Each wall is flat, endless, passes through zero and stands at right angles to its row. A trip goes straight from one point to another. List the walls that it crosses, first one first.

Walls:
(1): [-10.6   9.4   7.9]
(2): [ 47.7 -24.8   5.4]
(3): [42.2 20.5 -9.6]
Trips:
[17.8 35.9 -4.7] to [-16.2  16.1 -18.5] -> 3
[27.0  9.7  3.7] to [27.3 -5.4 19.1] -> none
[  8.9 -22.2   0.0] to [ -7.3  -3.7 -29.8] -> 2
[ 4.7  0.9 33.5] to [-10.9  -7.2  30.6] -> 2
[-13.1  -8.0   3.4] to [23.5 -7.4 21.0] -> 2, 1, 3
[-1.8 24.2  5.6] to [ -3.0   4.0 -31.3] -> 1
[  6.6  35.4 -15.3] to [-13.2  15.5  19.3] -> 3
[21.1 -5.5 26.0] to [  1.1 -22.4   3.8] -> 3
[-13.5   4.9   8.1] to [ 10.6 -26.2 -32.0] -> 1, 2, 3
[ 28.1 -28.1  15.9] to [  9.4  -0.2 -10.6] -> none
[26.6 30.8 -3.9] to [20.1 12.2 -5.8] -> none

Walls:
(1): [  0.9  13.0 -26.7  21.7  28.3   4.9  50.8 -21.1]
(2): [-8.9 17.0 18.1 -2.2 -7.5  4.0 -3.9 -4.9]
(3): [14.8 -1.9 26.9 22.0 -0.6 -7.0 31.7 -4.2]
(4): [ 21.3 -20.3   1.3  23.4  -4.3  -7.3 -23.3   9.5]
Trips:
[ 31.4 -18.9  22.8  -9.3   5.5 -17.9   1.9 -24.3] to [-19.8  14.6  18.6  -0.2 -18.9  -7.1  14.5  -3.1] -> 2, 4
[ -7.6   9.1  19.0 -22.2 -11.3 -19.5  23.0   6.9] to [-19.1  -0.7 -31.6   1.3  -1.5 -15.8 -12.2 -14.9] -> 3, 1, 2
[-13.4  -3.3  35.7  24.9 -26.0 -12.7 -15.1  -8.8] to [ -5.8  27.7 -13.6   8.5  56.2  -1.2 -16.1 -10.7] -> 1, 3, 4, 2
[ 48.9 -24.1  19.1 -17.3  13.3 -15.2 -24.2 -25.0] to [ 10.7 -14.3 -20.5 -10.8 -19.4   5.8 -24.6  -1.7] -> 3
[  7.5   8.5   7.3   0.4 -25.9 -31.7  42.3  16.2] to [  7.6   2.6 -10.0  28.5 -12.7 -12.3   8.9 -29.6] -> 2, 4
[ -9.0 -35.8 -11.2  11.7   9.2   1.9   4.1  23.9] to [-11.1  13.4   2.2   2.9 -15.1 -22.0  -0.7  -8.3] -> 1, 3, 2, 4
[ 23.0 -14.8   6.9 -27.0   9.6  -2.6 -31.3  11.6] to [ 17.7 -15.8  -7.7  11.1 -27.5   1.4   2.0   1.7] -> 3
[ 27.7  33.8  -2.7 -45.1  10.0 -25.5 -13.3 -13.7] to [ 14.9   7.4  11.6  19.8 -24.2  -2.7 -23.4 -14.2] -> 4, 3
[  0.5  -1.9  10.9 -16.5   9.8   9.0 -18.0  -3.3] to [ 15.5  -1.4 -31.5   6.2  18.4  -4.4   8.8   6.9] -> 4, 2, 1
